Each row is a point. A path goes straight from each point to the next, and from the last back to the first. The post is the endless flat space through its rows: a point in 2 columns, a line in 3, a plane in 4, and so on, so that a path can go around it. Count how often the path circles the post. Going back the other way cancels.
(in the rows, 128 means zero)

Post (1 x 2):
[[128 105]]
Path (25 x 2):
[[ 93  57]
 [107 119]
 [128 122]
 [130 141]
 [102 105]
 [105  85]
 [122  64]
 [ 79  85]
 [120 123]
 [140 136]
 [180 125]
 [143  77]
 [ 95  59]
 [ 99  98]
 [ 93 151]
 [159 139]
 [167 100]
 [134  76]
 [105  55]
 [106 109]
 [103 160]
 [159 155]
 [119 134]
 [ 91  98]
 [119  86]]
Times around: 2

Post (3 x 4):
[[129 121 109 157]
 [144 126  81 135]
 [ 79 119 169 133]]
Path (23 x 4):
[[107  98 127 174]
 [126 109  88 187]
 [ 92 143 115 128]
 [131 136 137 154]
 [150 112 137 192]
 [136  85 121 193]
 [157 117  56 174]
 [158 142  61 195]
 [131 129 128 163]
 [104 115 172  99]
 [ 90 102 139  87]
 [113 102  67 156]
 [ 93 134 117 148]
 [163 156 101 191]
 [126 131 128 121]
 [102 156 135 106]
 [123 134  46 170]
 [116 110  41 109]
 [116  94  99 151]
 [133 114  88 184]
 [ 81 152 140 149]
 [127 146 173 127]
 [176 114 102 183]]
Times around: 3

Post (7 x 8):
[[105  97 156 137 117 127 120  78]
 [ 94 175 112  86 124 134 130 122]
 [119 148 161  73 120  85 107 127]
 [142 174  84 113 142 134 136 128]
 [ 92  83 160 152  98 136 114 138]
 [ 75 113 194 193 124 135 153 124]
 [117 124 104 123 169  76 133 147]]
Path (21 x 8):
[[104 148 153 150  36 177 109 107]
 [100 122 106 107 115 123  71  99]
 [ 81 143 136 134 143 185 125 113]
 [121 105 124  95 137 138 118 189]
 [153 178 148 161 108 158 184 177]
 [139 129 165 140 109  79 142  74]
 [ 91 149 114 116 108  99 117 113]
 [ 98 238 138 142 122 162 123 153]
 [ 68 155 132 102 151 129 121  92]
 [115 139 130 104 145 131 138  90]
 [166 105 134  91 140  91 122  91]
 [120  74 191 192  74 168 128  69]
 [159 156 142 144 135  67 149 129]
 [ 20  83 164 188  97 138 172 147]
 [ 97  80 162 220  63 132 136 168]
 [ 82 142 116 149  79 170 100  94]
 [ 87  82 172 170 127 150 110  98]
 [169 112 117 122 171 128 134  81]
 [132 135 155 146 116 168 167 126]
 [112 133  98 115 165  94 146 149]
 [133 127 130 172 125 104 178 163]]
Times around: 3

Post (10 x 11):
[[123 154 118 173 110 139 102 144 106  94 106]
 [ 99 148 130  90 121 142  99 121 129 128 154]
 [188 149 112  96 133 115 123 139 186 139 130]
 [150 122 177  67 120 114 150 102  93 164 118]
 [125  99 175 113 122 115 142 103 172 104 119]
 [ 95 158 126 140 125 110 153 118 163  94 184]
 [133 126 137  86 154  89 111 106 104 137 117]
 [126 168 157 163 138 156 127 124 137 131 124]
 [148 109  47 169 152 133  74 220 148 124 176]
 [110 129 131 123 129  77  88 156 163 111 167]]
Path (23 x 11):
[[150 152 101 193 192  71  97 138 110 172 154]
 [150 168 126  64 112 112 139 112 148 173 132]
 [145 111 122  59 141 165 109 131  59 163 109]
 [117 178 130  91 106 160  92 114 127 120 182]
 [111 169  98 204 161 162 139 114  68 143 175]
 [117  26 163 158 141 144 181 134 200 146 133]
 [116 114  80  84 125 108  90 148 177  77 145]
 [173 126 113 130 126  95 154 149 101  87 155]
 [127 173 104 165 132 203 117 151 131 170 191]
 [ 89 104 134 129 110 117 128 106 122  87 118]
 [124 122 108 149 185 197 138 135 104 142  77]
 [100 174 139  32 159 127  98 108  82 160 182]
 [148  87 120 135 169 141  65 143 142 147 135]
 [ 95 105 190 212 108  70 141 138 151 130 170]
 [207 197  97  96 155 189 142 149  89 218 116]
 [ 94 117 185 103  95 149  98 147 100 110 112]
 [164 146  82  84 120  96 109 120 103 116 166]
 [160 118 107 161 121  90 141 127 164 120 128]
 [ 97 139 127 143 160 100  79 151 111 138 119]
 [110 169 148  82 170 117  91 117  88 155 121]
 [176 164 137 166 147 119 125 153 147 123 144]
 [119  92  83 210 165  91 105 175 168  94 190]
 [159 128  99 128 113 166  87 141 145  85 134]]
Times around: 5

Post (13 x 14):
[[ 95 114 132 137 112 168 128 114 120 126 122 164 137 167]
 [ 79 133 142 150 150 115 146 111 158 107  84 138 137  91]
 [ 98 129 177  84 180 127  86 117  82 125 166 184 159 147]
 [160 110  84 134 137 132 138 117 110 141 117 110 101  70]
 [ 98 148 153  70 187 129 116 146 132 122 107 158 147 124]
 [134 155  97 165 116 141 100 109 140 149 143 159 138 136]
 [159 143 152 165 165 172 134 133 167 180 181 110 114 124]
 [167  84 124 123  99 115 113 135  65 129 123 156 161 184]
 [128 119 108 125 100 121 126  95 137 137  51 179  88 109]
 [147 106  88 162 135 130  82 112 124  94 108 107 127 136]
 [111 106 141 111 100 136 102 125 124 104 109 128 158 136]
 [117  65 110 149 102 130 108 137 121  86 138 153 153 142]
 [148 156 130 134 112 122 102 144  54 111 128 166  99 119]]
Path (32 x 14):
[[142 121 100 145 203 151 128 119  49 154 161 150 123 116]
 [169 101 133 105 119 116 167 147  88 152  74 169 131  54]
 [139 107 124 125 120 144 140  79  95 133 110 121 107  88]
 [ 96 191 143 104 152 171  81 109 120 104  99 176  72 182]
 [162  74  62 101  53 131 136 123  61 164 142 133  71  94]
 [168  96  82 175  98  77 132 116 111 138  91 140 122  89]
 [136  81 105 175 124 130  97 143 165 140 124 144 196 160]
 [175 115 120 124 123 112  87  88  77 171  88 220 117 165]
 [137 130 144 122 169 103 105  92  93 117 119 147 160  61]
 [141 140 154 120 186 120 153 138 127 120 137 142  97 101]
 [106 110 121 119 177  96 123  77 155 154 158 167 127 110]
 [139 125 146  79 133 112 154 132 104 145  60 100  94  93]
 [168  53 155 248 109  86 130 109 100 153 140 119 122  71]
 [124 147 147 100 159 156  92 144 114  94  74 145 105 101]
 [188 105  85  99 172 147 107 133  73 146 170 160 173 158]
 [148 127  71 115 206 179  68 103 132 124 128 153 119 201]
 [115 158 163 187 167  95 130 147 180 124 164 177 163 146]
 [105 118 134 157  84 157 120 143 105 110 131 155 119 194]
 [101 175 125 147 179 121  58 138 132 123 118 140 141 134]
 [152 120 106  93  91 135  86 181 126 124  83 130 168 127]
 [163  76 114 145 107 155 156 125  74 150 104 184 173 165]
 [115 138 122 129 162 127 128 117  96  71 118 145 128 109]
 [101 166 117 201 139 134  86 118 137  49 113 104  95 164]
 [144  49  79 143  63 103 110 123 106 163 186 198 157 184]
 [ 98 164 156 184  66 137 113 135 120 117  82  97 163 153]
 [ 75 173 139  82 219 132 106 164  83 116 182 209 131  43]
 [126  90 143 154 147 161 107 123 126 106 164 130 162 137]
 [ 92  75 127 124 149 108 164 109 158  46 121 101 113  18]
 [128 141 199 154 144  91  87 110  55  86 130 161 117 180]
 [151 115 108 109  92 120  95 105 149 139 116  87 156 164]
 [142  79 144 133 128 107  94 157 100 144 153 158 124 131]
 [108 184 193  84 175 120 112 167 136 155  89 236 121 157]]
Times around: 5

Post (17 x 18):
[[ 87 121 122 127 142  92 148 146 169 123 118 107 106 141 120  92  97 107]
 [119 130 103  98 179 144  91 144 156  90  99 105 114 131 139 102 139 111]
 [105 110 143 155 150 136 136 104 169 125 125  95 130 148 155 112 145 125]
 [179  88 153 156 161 112 118 164 197 147 133 128 137 110 114 106 140 102]
 [150 129 145 131 127 120 169 103  68 155  92 154 160 115 109 124  86 168]
 [136 126 123 132  63 118  98  54  96 156  70 180 157 130  68 122 123 189]
 [115 169 118 112 163 119 117 114 133 120 137 123 102 188 140 101 113 127]
 [136 161 158 129 160 112 135  62 113 174 108 140 169  86  37 185 109 160]
 [166 111 133 138  92 133 148 115 161 155 158  93 142  86 149 127 150 120]
 [151 136 124 160 142 115 152 158 172  75 138 114 101 116 111  93 154 166]
 [151 125 152 157 103  63 121  61  77 141 107 157 193 106  89 161 140 166]
 [ 93 137 189  86 164 151 105 155 168 133 120 101 140 141 128  77 131  91]
 [170  80 165 147 118 115 106 144 157 124 133 137  99  86 154 118 100 168]
 [164 149 161 135 117 125 142 133 185 122 108 142  87 126 148 114 140  93]
 [118 176 129 176 143 128 111 145 163 105 109  82 102 155 129  70 115  89]
 [141 135 157 116 135  99 113  76 102 203  79 103 141 117  85 160 165 159]
 [123 130 113 113 108 128 115 142 167 106 102  77 146 196 124 121 115 138]]
Path (24 x 18):
[[122 132 110 135 160 128 136 124 121 143 130  60 132 153  37 154 112 228]
 [158  84 161 125  84 123 135 112 109 196  78 180 100  89 158 157 111 177]
 [156 154 154  97 209  80  87 152 197 120  88 124  97  42  91 132 176 131]
 [103 119 160  95 133 177 161  78 119 139  97 154 147 118 134  91  87 136]
 [132 135 126 151 156 148 104 115  87 105  92 142  48 124 155  81  72 165]
 [125 167 124 149 118 120 161  94 150 146 134  77 190 157 100 138  29 112]
 [111 103 205 142 184 115 139 141 105 107  98 159 154  95 140  55 102 147]
 [127 161 106 165 142 117 189 106 129  77 126 114 105 126 101  93  76 177]
 [138 109 131 194 144 128 155  94 160  96 116  61  77 110 153 161 189 132]
 [110  92 130 132 126 111 150 106 120 181  78 108 170  96 126 178 145 158]
 [158 104 132 115 125 108 118 191 128  88 131 103 132  77 154  79 133 166]
 [105 185 139 115 133 105 132  60 173 139  72 112 108 146  17 134 127 165]
 [106 147 175 120 146 120 138 132 120 179 133 125 104 161  83  83  61 107]
 [149 171 125 122 148 209 117 132 111 119 125 155  18 101 198  92 131 144]
 [149 127 176 219  55 175 120  46 145 184 157 128 154 133 137  95 167  85]
 [153 118  91 121 149 105 134 125 140 139  95 132 140 173  68 135 123 142]
 [131 165 203  92 159 108 107  76 112 212  97 180  80 149 106 206 129 152]
 [ 81 132 205 125 101 151 139 109 125 187 110 134 230  84  94  61 119 132]
 [146  90 172  64 166 145  49 145 196 179  54 140 108 150 106  96 144 103]
 [129 103 134 120 160 145  70 116 174 116 130 121 128 128  65 127 121 152]
 [134 116 116 130 176 124 143  94 140 149 137 138 164  99 100 169 113 121]
 [136 152 114 116 141 141 110  99 119 155  80 129 140 158 114 130 115 157]
 [164 134 157 134 183  98 161 165 141 138 113 120 116 107 138  85  65 151]
 [161 120 179 202 162 131  75 109  86  88  81 119 102 124 142  70 112 190]]
Times around: 4
